Each point is reached from the start by the listed moves, each made once or not at all, plus a little noise. Is the number of moves made odd or even? Then give how often each move was made.
In the rows, 128 means zero.

Moves:
(1): [116 148 176  71 151]
(2): [111 126 147  87  82]
Start: [103 112 132 117 145]
Points:
[ 90 132 179  61 168] => odd (1, 0)
[ 88 109 153  75 100] => odd (0, 1)
[ 74 128 199  20 122] => even (1, 1)

Moves:
(1): [129 146 128  87  94  92]
(2): [119 179  80 133 122 116]
(3): [107 145 158 141 124 138]
(4): [153 143 120 142 113 133]
(5): [158 144 151  92 122 178]
(6): [115 112 111 162  54 147]
Start: [137 114 136 141 120 151]
Points:
[193 144 151 120 100 206] => even (0, 0, 0, 1, 1, 0)
[172 161 179 131  96 217] => odd (0, 0, 1, 1, 1, 0)
[156 131 142  97   7 185] => odd (1, 0, 0, 0, 1, 1)
[125 115 119 133  12 136] => even (1, 0, 0, 0, 0, 1)
[119 148 168 113  84 126] => even (1, 0, 1, 0, 0, 0)

Moves:
(1): [133 144 130 152 117  80 134 122 124 143 136]
(2): [ 90 153 100 136 155 120 100  92 148 126 113]
(3): [148 147 170 124 112 136  98 132 116  87 100]
(4): [137 127 129 139 123 127 156 155 135 116  99]
(5): [123 110 153 138 122 155 150  85 168 150 136]
(6): [118 147 149 153 140 156 126 166 173 115 133]
(7): [106 116 151 154 175 122 126 165 115 147 161]
(8): [129 113 177  93 152 104 119 134 145 113 160]
(9): [129 134 121 105 148 129 169 110 142  96 141]
Start: [ 84 159 142  95 130 108 115 162 144 131 147]
Points:
[ 46 198 118 124 146  54  83 120 166 151 142] => even (1, 1, 0, 0, 0, 0, 0, 0, 0)
[ 92 186 212 142 148  67  92 197 117 123 154] => odd (1, 0, 1, 0, 0, 0, 1, 0, 0)
[ 84 134 208  45 166 116 172 110 214 105 203] => odd (0, 0, 0, 0, 1, 0, 0, 1, 1)
[103 191 227 138 121 121 175 165 235  74 125] => even (1, 0, 1, 1, 1, 1, 0, 0, 1)
[ 26 156 180  70 249  75 117 149 187 107 212] => even (0, 1, 0, 0, 0, 0, 1, 1, 1)

Moves:
(1): [160 125 127 123 132 131 165 138  96  97 107 138 152 119]
(2): [152 155  97 138 116 124 140 133  99 109  86 120 100 160]
(3): [120 130 114 122 133 145 129 133 114 179 155  96  80 145]
(4): [135 119 145 111 158 129 109 104 142 155 106 116 135 125]
(5): [164 124 105 128 130 145 138 121 114 114 152 128 145 148]
(6): [162 154  89  87 131 135 117 134 110 119 122  79 100 108]
(7): [119 125 117 129 116 128 147 112 141 142 144 149 140 118]
(8): [ 95 121 179 122 121 149 125 164 129 180 102 149 132 137]
(9): [115 104 111 137 106 156 132 151 100 125 122 122 147  90]
(10): [150 109 133 105 130 129 133 106 125 107 152  88 135 140]
(11): [101 173 157  94 140 125 102  75 131 115 140 146 188 119]
(12): [148 147 137 137 103 143 144 109 103 115 140 131 126 117]
Start: [156 133 143 144 118 119 132 134 124 108 104 126 123 107]
Points:
[153 169 142 118 120 134 134  53 129  95 155 166 211 110] => odd (0, 0, 0, 0, 1, 0, 1, 0, 0, 0, 1, 0)
[189 175 192  34 131 140 133 112  72  91  87  84 189  94] => odd (1, 0, 0, 0, 0, 1, 0, 1, 0, 1, 1, 0)
[201 249 110  90  97 133 121  68  58  57  86  93 126 100] => even (0, 1, 0, 0, 0, 1, 0, 0, 0, 0, 1, 1)

Moves:
(1): [119 112 128 125 146 130 129 138 115 128 134 121 137 137 125 139 122 115
 123]
(2): [148 148 132 123 138 118 142 130 146 143 123 120 112 116 133 141 102 138
 114]
(3): [135 143 102 120 121 138 138 140 109 124 133 153 115 105 148 128 120 125
 113]
(4): [132 133 133 114 138 134 141 119 115 126 122 151 128 126 124 128 135 134
 135]
(5): [127 132 139 122 112 118 121 140 120 113 124 118 140 134 135 145 143 130
 124]
(6): [117 117 142 120 126 112 150 111 141 123 126 145 137 121 120 112 138 149
 106]
(7): [133 126 119 132 126 132 128 121 130 125 150 136 123 118 121 128 131 115
 110]
(8): [100 124 141 143 138 137 148 137 128 101 143 163 119 147 122 114 119 139
 131]
(9): [119 134 128 137 100 151 103 116 102 110 136 109 109 111 140 108 106 110
 138]
(10): [120 120 157 126 122 142 128 138 137 133 130 132 137 119 143 113 147 135
 131]
(11): [124 118 131 123 108 129 131 127 115 127 138 107 126 130 127 119 131 124
 124]
(12): [112 146 138 127 121 131 116 134 131 144 124 135 108 123 144 121 122 125
 142]
(13): [105 127 148 126 113 147 117 138 141 127 116 140 107 110 131 122 155 134
 134]
(14): [125 124 134 137 133 137 132 129 111 137 121 134 132 126 111 116 128 145
 106]
(15): [107 142 111 138 137 137 140 124 127 120 147 125 114 115 122 131 134 127
 131]
(16): [121 132 134 150 152 119 130 139 112 127 125 143 127 136 126 125 131 120
 132]
(17): [109 128 125 150 128 139 146 107 132 143 128 130 123 137 128 122 119 129
 137]
(18): [122 113 133 123 122 126 117 126 127 117 173 126 120 123 139 137 150 138
 145]
Start: [122 116 130 117 134 142 101 131 123 124 138 122 133 141 124 131 126 141
 130]
Points:
[ 30 117 191 164 118 181 141 150 130  94 225 156  75 119 147 120 183 162
 134] => odd (0, 1, 0, 0, 1, 0, 1, 1, 0, 1, 1, 0, 1, 0, 1, 1, 1, 1)
[  8  98 183 135  98 206 133 130  33  89 198 165  93  78 150  83 190 166
 117] => even (1, 0, 1, 1, 1, 1, 0, 0, 1, 1, 1, 0, 1, 1, 1, 1, 1, 1)
[ 65  95 152 138 125 198  82 134  74  99 210 100 115 105 134 109 145 142
 142] => even (1, 0, 0, 0, 0, 0, 0, 0, 1, 1, 0, 0, 0, 1, 1, 0, 0, 1)
[  7 155 193 143 108 211 131 154  62  72 167 244  65  66 148  61 170 165
 101] => odd (0, 0, 1, 1, 1, 1, 1, 1, 1, 1, 0, 1, 1, 1, 1, 1, 0, 0)
[ 93  87 157 114 168 161 142 137  65 113 200 215 138  99 127 104 178 167
  79] => odd (1, 0, 1, 1, 0, 1, 1, 0, 0, 1, 0, 0, 0, 1, 0, 1, 0, 1)
[ 74 147 153 133  91 194 132 162  64  81 181 130  87  91 151  95 104 161
  90] => odd (0, 1, 1, 0, 1, 0, 0, 1, 1, 1, 1, 0, 0, 1, 1, 0, 0, 0)
[ 48 112 156 152 143 199 146 158  85 144 195 145  76  86 149 115 159 160
 109] => odd (1, 1, 1, 0, 0, 0, 0, 0, 0, 1, 1, 0, 1, 1, 1, 1, 1, 1)

Moves:
(1): [128 145 119 135 128 126 136 113 127 130 119 123 128 143 138 140 130 133
 131 132 128 143 119 140 132 108]
(2): [119 136 131 126 131 126 130 124 132 133 122 124 123 128 125 125 123 123
 132 127 126 116 132 134 134 128]
(3): [117 116 137 120 124 125 137 136 126 125 133 116 128 116 124 129 132 121
 126 133 131 125 121 133 135 123]
(4): [116 132 128 109 112 120 132 149 127 134 133 135 119 121 150 137 125 117
 128 128 120 118 140 132 117 134]
(5): [134 123 127 121 134 148 119 131 116 125 154 127 144 122 115 117 114 108
 129 119 132 155 123 115 149 129]
(6): [142 107 136 125 131 138 122 132 120 127 119 124 127 151 118 109 128 121
 121 126 141 138 128 124 137 129]
(7): [140 144 129 118 158 130 130 122 136 147 119 135 137 128 115 155 142 120
 146 120 115 132 131 140 125 128]
(8): [140 119 119 134 126 128 144 121 133 116 112 123 138 130 131 124 135 133
 133 130 127 130 123 132 132 126]
(9): [133 136 133 120 142 128 140 151 137 130 126 140 136 132 138 137 134 124
 129 126 134 118 133 114 120 147]
(10): [145 133 120 140 128 124 145 129 135 121 118 129 127 135 120 133 127 126
 125 127 127 129 132 130 134 121]
(11): [142 135 133 137 133 133 129 115 129 132 123 128 118 130 126 129 131 122
 150 128 137 140 128 127 138 126]
(12): [127 127 124 133 117 122 112 125 113 122 131 115 127 128 136 129 122 123
 129 128 122 127 130 117 121 121]
(13): [142 119 126 122 136 139 136 127 131 126 135 128 127 135 122 132 118 132
 133 134 126 126 134 123 115 137]
(14): [136 128 128 122 127 130 128 131 132 125 133 131 119 128 138 127 127 137
 120 121 127 122 130 120 137 120]
(15): [135 136 129 147 137 134 141 132 132 132 124 132 135 124 132 140 134 120
 127 135 118 118 133 146 120 131]
(16): [130 130 131 133 127 150 123 123 129 132 110 122 134 119 121 144 119 129
 132 131 140 129 126 131 126 125]
(17): [146 144 126 123 144 131 108 140 136 131 126 137 129 127 128 121 130 130
 133 139 137 115 132 136 119 138]
(18): [113 143 127 138 125 120 121 126 139 137 111 133 138 136 114 139 142 122
 144 145 112 140 138 131 132 128]
(19): [129 117 123 119 122 115 141 134 127 110 125 139 119 134 136 138 132 125
 118 132 128 118 119 124 144 135]
(20): [121 122 113 123 133 136 128 131 152 132 134 122 129 129 130 138 127 121
 130 127 140 134 111 113 125 139]
(21): [135 127 123 120 133 130 133 118 144 119 129 127 140 125 120 125 132 121
 119 134 133 133 139 121 122 128]
(22): [140 132 124 119 126 136 115 117 130 136 140 106 147 134 127 128 125 132
 129 119 138 138 137 122 132 155]
(23): [128 129 118 103 109 149 152 129 116 109 124 110 110 128 130 113 135 134
 115 111 117 133 118 110 140 137]
(24): [126 111 109 119 142 126 127 132 120 109 127 112 119 115 132 135 117 134
 119 129 127 129 126 130 135 147]
Start: [114 140 134 122 129 153 139 138 123 102 147 127 131 137 118 140 121 118
 134 136 132 134 123 132 129 142]
Points:
[183 181  86 122 214 185 190 135 197 104  75  99 166 156  99 249 138  87
 195 177 148 138 124 161 152 209] => odd (1, 1, 1, 0, 0, 0, 1, 1, 1, 1, 1, 0, 1, 0, 1, 1, 1, 1, 1, 1, 0, 1, 0, 1)
[171  72  77  46 143 204 201 154 130  24 158  49 153 156 104 130 105  73
 102 117 161 162 109  53 187 226] => odd (0, 1, 1, 0, 1, 1, 0, 1, 1, 1, 0, 1, 1, 0, 0, 0, 0, 0, 1, 1, 1, 1, 1, 1)
[157 144 112 116 149 196 151 189 169  93 115 117 187 140 103 169 129  43
 146 173 152 151 139 114 127 167] => even (0, 0, 1, 1, 1, 1, 0, 1, 1, 1, 0, 1, 0, 0, 1, 1, 1, 1, 0, 1, 1, 0, 0, 0)
[159 168  85  91 192 165 146 147 190 112 122 133 131 137  94 203 132  83
 181 168 127 151 153 136 114 186] => even (0, 0, 0, 1, 0, 0, 1, 0, 0, 1, 1, 0, 1, 0, 0, 0, 1, 1, 0, 1, 1, 0, 0, 1)
[145 161  80  89 168 199 189 129 156  80  85  69 125 128 105 187 127 116
 148 134 140 142  85 150 158 154] => odd (1, 1, 1, 0, 0, 0, 1, 1, 0, 1, 0, 0, 0, 0, 0, 1, 1, 0, 0, 1, 0, 0, 1, 1)

Moves:
(1): [139 113 121 126 121 108 128 117 130 151 137 119 108 122 138 124 124 115
 139 136 140 128 136 143]
(2): [126 160 143 133 142 135 107 117 106 117 134 124 140 123 136 138 131 117
 117 147 146 123 113 132]
(3): [140 132 116 139 137 130 128 133 133 119 130 149 115 140 150 117 128 133
 121 129 126 130 126 115]
(4): [138 137 127 112 112 113 134 126 131 138 152 136 114 100 116 128 139 112
 147 142 135 123 127 108]
(5): [121 115 135 135 119 120 134 126 145 122 127 122 117 125 121 125 138 125
 104  99 141 133 116 118]
(6): [172 139 154 114 117 139 100 104 107 128 101 127 110 123  93 134 148 101
 138 131 122 120  98 145]
(7): [106 146 133 139 130 100 138 131  97 135 119 153  89 136 122 143 127 131
 130 119  99 103 125 113]
(8): [117 139 112 148 119 132 120 146 139 135 132 113 125 138 141 147 132 140
 145 126 125 131 130 137]
(9): [116 133 130 104 135 116 130 137 153 115 123 133 128 137 126 130 125 134
 131 138 139 129 135 136]
(10): [117 118 127 127 138 117 106 144 146 138 130 124 135 113 126 114 106 112
 139 145 133 133 116 119]
(11): [146 134 120 144 143 133 136 140 100 135 129 108 105 117 120 120 129 113
 146 110 133 146 156 124]
(12): [129 122 143 117 137 110 127 140 107 142 111 102 115 110 121 112 120 113
  94 143 120 142 134 110]
(13): [134 132 162 136 141 127 129 139 136 140 140 111 115 163 117 139 133 124
 133 149 113 125 128 127]
(14): [132 143  93 130 134 116 129 135 148 135 132 130 120 139 117  94 133 120
 123 111 116 120 119 126]
(15): [145 106 119 133 117  92 125 127 143 127 139 127 149 137 109 125 105 143
 117 147 152 125 145 122]
(16): [107 119  94 128 124 139 131 128 121 128 145 108 133 137 153 131 125 133
 124 129 129 140 134 106]
(17): [117 114 109 146 101 137 128 118 143  97 141 113 127 156 120 132 133  94
 113 136 127 102 125 137]
(18): [142 127 130 124 131 133 126 138 117 130 137 144 115 141 105 119 128 134
 105 149 137 128 141 138]
(19): [125 152 142 128 110 142 119 134 124 143 134 105 109 136 115 134 102 123
 132 123 111 109 123 108]
(20): [139 144 127 112 104 134 102 148 129 115 140 125 107 151 124 120 104 110
 100 121 114 178 112 154]
(21): [138 116 117 127 116 145 137 142 126 136 112 131 125 136 131 134 134 117
 109 109 140 128 126 132]
(22): [109 133 148 118 135 145 111 122 112 130 155 142 147 128 144 163 150 150
 109 114 100  97 143 140]
(23): [126 128 124 117 129 120 131 145 103 134 128 110 135 117 128 122 127 149
 149 125 119 126 103 122]
(24): [120 136 129 135 126 114 120 126 137 132 135 126 133 145 142 112 139 123
 130 140 143 131 134 115]
Start: [130 129 111 119 130 155 136 147 151 138 133 135 128 143 131 130 126 166
 130 114 146 120 118 108]
Points:
[127 177  49  80  88 162  77 231 142 179 223 134  79 191 139  76 108 143
  81 117 114 128  87  57] => even (0, 0, 1, 1, 0, 0, 0, 0, 0, 1, 0, 0, 0, 1, 0, 1, 0, 1, 1, 1, 1, 1, 1, 1)
[192 156 138 126 134  72 119 190  83 201 151 116  24 166  71 105 185 127
  91  90 113  78 109  33] => even (0, 0, 1, 1, 1, 1, 1, 0, 0, 0, 1, 1, 1, 1, 1, 0, 0, 0, 0, 0, 1, 1, 1, 1)
[225 158  57 105  22 112  79 169 169 157 175 100  41 203  74  71 103  69
 112 128 157 103  55 103] => even (1, 0, 1, 1, 0, 1, 0, 0, 0, 0, 0, 0, 0, 1, 1, 0, 1, 0, 1, 1, 1, 0, 1, 1)
[161 184 123 179 147 128  52 169 111 153 181 117  71 226  45 162 143 111
 105 162 117  37 117 133] => even (0, 1, 0, 0, 0, 1, 1, 1, 0, 1, 1, 0, 1, 1, 1, 0, 1, 1, 0, 0, 0, 1, 0, 0)
[120 208 107  92  80  92 118 199 178 151 178 153   7 197  67  82 107 123
  79 104 129 126 100  68] => odd (0, 0, 0, 1, 1, 0, 1, 0, 1, 0, 0, 0, 0, 1, 0, 0, 0, 1, 1, 1, 0, 0, 0, 1)

Moves:
(1): [112 136 107 133 142 145 117 132 127 141 108 133 133 125 122 113 164 115
 133 136 113 121 140 106 135 131]
(2): [117 139 122 115 128 126 124 158 129 119 128 157 130 135 136 131  93 100
 133 117 138 119 117 132 107 140]
(3): [120 143 131 104 147 137 151 114 114 137 132 129 123 136 134 135 129 131
 132 150 125 133 131 141 135 122]
(4): [118 140 108 119 127 134 135 132 132 145 120 124 103 139 134 137 115 135
 110 112 132 144 120 135 138 102]
(5): [136 117 145 104 148 116 127 110 117 120 129 124 113 117  95 116 113 126
 101 141 117 117 129 111 121 137]
(6): [125 116 136 145 144 127 133 139 119 128 124 131 139 135 132 135 133 126
 103 147 121 128 122 121 129 131]
(7): [143 128 113  95 152 119 148 142 124 116 120 110 139 113 149 139 123 127
 106 126  97  88 111 160 128 132]
(8): [153 149 134 137 128 131 133 121 123 132 113 129 158 106 143 123 123 147
 109 137 143 107 144 126 140 136]
(9): [135 151 121 130 123 133 136 133 127 132 124 159  93 134 132 123 121 113
 140 144 114 135 136 143 128 148]
(10): [112  97 128 116 128 134 137 115 118 145 122 130 113 128 113 123 123 104
 129 140 124 140 110 108 138 109]
(11): [121 117 139 149 136 151 118 125 164 127 133 129 130 107 142 119 131 113
 131 118 136 148 122 133 132 122]
(12): [ 93 134 127 125 122 120 130 118 127 156 119 125 109 144 131 138 136 124
 130 115 119 126 109 149 119 116]
(13): [139 133 139 128 105 119 127 147 126 119 117 133 118 117 123 133 126 128
 124 112 137 138 125 131 117 126]
(14): [128 138 121 136 118 124 148 128 142 140 132 131 135 139 135 101 118 136
 137 135 137 128 122 138 157 130]
(15): [128 154 147 137 115 109 123 133 130 117 131 103 116 129 159 143 141 125
 118 126 132 129 130 111 129 131]
(16): [135 145 113 134 122 116 126 123 106 109 138 127 121 128 137 136 125 122
 113 120 115 127 127 130 138 116]
(17): [129 144 125 129 146 101 123 125 144 126 142 124 120 115 109 128 137 113
 125 119 145 122 137 142 142 140]
(18): [124 125 127 142 126 118 144 107 147 112 103 130 133 119 121 132 129 133
 159 139 143 138 112 101 128 114]
(19): [132 130 128 119 106 136 128 121 108 131 115 130 134 121 133 143 117 133
 134 134 130 129  90 131 133 144]
(20): [144 129 116 138 143 130 128 118 139 138 142 132 140 140 145 110 125 124
 118 137 132 131 115 120 125 126]
(21): [134 111 127 121 130 131 116 127 122 131 112 117 141 124 132 125 139 131
 125 142 141 110 113 140  94 113]
(22): [ 95 127 122 140 125 141 137 110 126 136 131 138 107 130 168 158 156 163
 124 123 134 116 133 134 124 129]
(23): [137 127 128 120 125 120 140 130 115 116 109 146 121 153 154 114 118 115
 130 117 144 132 104 128 143 135]
(24): [110 127 118 122 124 104 122 128 123 131 134 122 129 104 142 113 115 114
 123 124 134 123 132 151 114 122]
Start: [134 118 144 131 121 139 146 149 146 132 108 136 124 107 120 121 119 113
 123 111 128 112 127 130 124 110]
Points:
[ 94 133  83  55 159 131 162 161 158 174  65 163  74  46 134  70  62   7
  86 134 122  74  45 198 126 114] => odd (1, 1, 0, 1, 1, 0, 1, 0, 1, 1, 1, 0, 0, 1, 0, 0, 1, 0, 1, 0, 1, 0, 0, 1)
[ 97 139 149 139  81  87 140 166 134 131  55 135 130  95 196 144  94  69
 108 127 172 105  17 136  41  92] => even (0, 1, 0, 0, 0, 1, 0, 0, 0, 0, 0, 1, 1, 0, 1, 0, 0, 1, 1, 1, 1, 0, 0, 1)
[ 56 141 130 106 100 119 179 156 145 163 111 168  80  90 164  97  63  32
 123  94 141 142  73 192 129  62] => odd (0, 1, 1, 0, 0, 0, 0, 0, 0, 1, 1, 1, 1, 1, 0, 1, 0, 0, 0, 0, 0, 0, 0, 1)
[135 224  90 106 176 110 155 148 149 140  78 106  95  30 221 120 144  63
  53 126 120  64 133 210 143  91] => even (1, 0, 1, 1, 0, 0, 1, 1, 1, 0, 1, 0, 0, 0, 1, 1, 1, 0, 0, 0, 1, 0, 0, 1)

Moves:
(1): [131 134 141 123 133 124 124 128 117 141 123 135 134 134 126 132 134 120
 118 126 123 126 124 137 142 141 133]
(2): [162 119 123 124 124 135 121 128 118 128 123 139 124 131 133 114 135 121
 125 126 129 124 124 116 132 123 143]
(3): [133 125 121 120 117 123 124 119 147 122 125 138 130 130 132 123 128 121
 131 122 125 111 124 123 146 142 139]
(4): [136 136 124 115 129 118 120 123 123 143 109 132 128 123 123 125 135 140
 131 131 131 105 130 133 122 133 128]
(5): [113 132 143 134 129 134 108 129 122 142 119 134 153 124 121 120 139 128
 137 113 128 117 149 116 128 126 128]
(6): [124 137 122 129 100 127 132 130 141 139 115 128 122 149 155 137 136 126
 125 127 122 122 142 129 124 125 120]
(7): [131 112 115 121 130 119 119 108 129 117 123 132 140 131 127 130 126 125
 116 125 129 125 120 147 116 119 137]
(8): [133 138 113 124 133 115 124 139 131 114 117 121 115 127 118 139 132 128
 108 129 126 133 124 132 136 150 111]
(9): [135 133 152 111 118 133 130 104 116 124 127 132 124 145 133 132 134 125
 118 125 129 127 133 116 116 128 139]
(10): [134 135 136 120 129 116 139 134 126 126  99 147 113 124 122 134 132 115
 144 136 124 144 138 145 110 148 122]
(11): [133 122 143 132 148 120 133 107 131 140 127 110 136 150 123 106 123 120
 131 140 142 106 127 132 155 141 122]
(12): [126 127 121 133 127 132 128 135 128 130 131 130 124 113 146 111 136 131
 134 123 121 121 132 137 148 117 120]
(13): [117 119 128 113 134 148 142 140 125 140 133 126 126 115 119 125 134 130
 115 134 131 111 137 145 146 113 125]
(14): [132 155 135 136 122 138 131 121 141 129 131 144 136 122 134 137 124 113
 134 127 144 122 126 136 114 132 125]
(15): [131 124 128 129 124 142 118 128 119 129 131 140 124 122 125 119 130 136
 132 120 129 127 117 115 134 123 120]
(16): [120 131 121 136 136 116 129 112 140 131 124 125 128 119 119 122 122 138
 126 123 127 132 123 134 136 124 125]
(17): [120 122 133 136 150 136 134 153 114 125 135 142 139 142 114 145 145 130
 161 134 126 121 171 152 127 128 150]
(18): [134 123 117 150 114 120 128 116 136 147 128 135 137 129 143 112 134 119
 133 110 144 138 135 126 131 147 118]
(19): [139 130 113 133 114 138 124 143 113 115 123 121 143 120 124 122 123 131
 142 137 141 123 125 132 123 127 150]
(20): [124 131 123 138 123 117 123 144 109 125 137 130 138 136 126 140 137 123
 150 122 137 136 150 118 131 124 130]
(21): [133 138 125 132 104 113 128 157 114 131 139 115 123 121 109 121 131 135
 109 111 136 111 125 128 133 135 103]
(22): [128 127 136 127 126 124 109 110 123 151 103 110  93 118 139 129 114 131
 130 117 126 133 129 129 124 112 130]
(23): [145 117 123 126 135 107 119 123 138 118 119 120 135 120 119 123 134 138
 123 143 143 115 103 130 145 136 138]
(24): [109 127 101 130 121 118 110 123 132 133 117 148 104 110 117 105 143 143
 118 140 120 122 130 132 116 132 120]
Start: [123 135 135 123 156 134 126 124 136 119 110 116 127 143 123 137 124 128
 110 140 138 117 109 133  96 130 132]
Points:
[146 173 131  65 144  94  91  88 149 153   7 162  53  90 116 114 165 126
  81 156 143  48 104 193 126 178 126] => even (1, 0, 1, 1, 0, 0, 0, 1, 1, 1, 0, 1, 1, 1, 0, 0, 0, 0, 0, 0, 0, 1, 1, 1)
[160 192  86 140 114  84  99 174  97 111  63 160 104 110  70 123 154 116
 107 136 166 109 117 163  89 187 116] => even (1, 1, 0, 0, 0, 0, 0, 1, 0, 1, 0, 0, 0, 1, 0, 1, 0, 0, 1, 1, 1, 0, 0, 1)
[143 136  57 118 152 107  93 131 147 129  59 175 155  98 102 100 186 133
 112 156 176  24 126 230 143 184 163] => odd (1, 0, 1, 1, 0, 0, 1, 1, 0, 0, 0, 1, 1, 1, 0, 0, 1, 1, 1, 0, 0, 0, 1, 1)
[161 117 117 115 140  81  71  39 151 133  54 126 103 124 142 100 139 131
  72  94 150  97  66 150 164 160 134] => odd (1, 0, 1, 0, 0, 0, 1, 1, 1, 0, 0, 1, 0, 0, 1, 1, 0, 1, 0, 0, 0, 1, 1, 0)
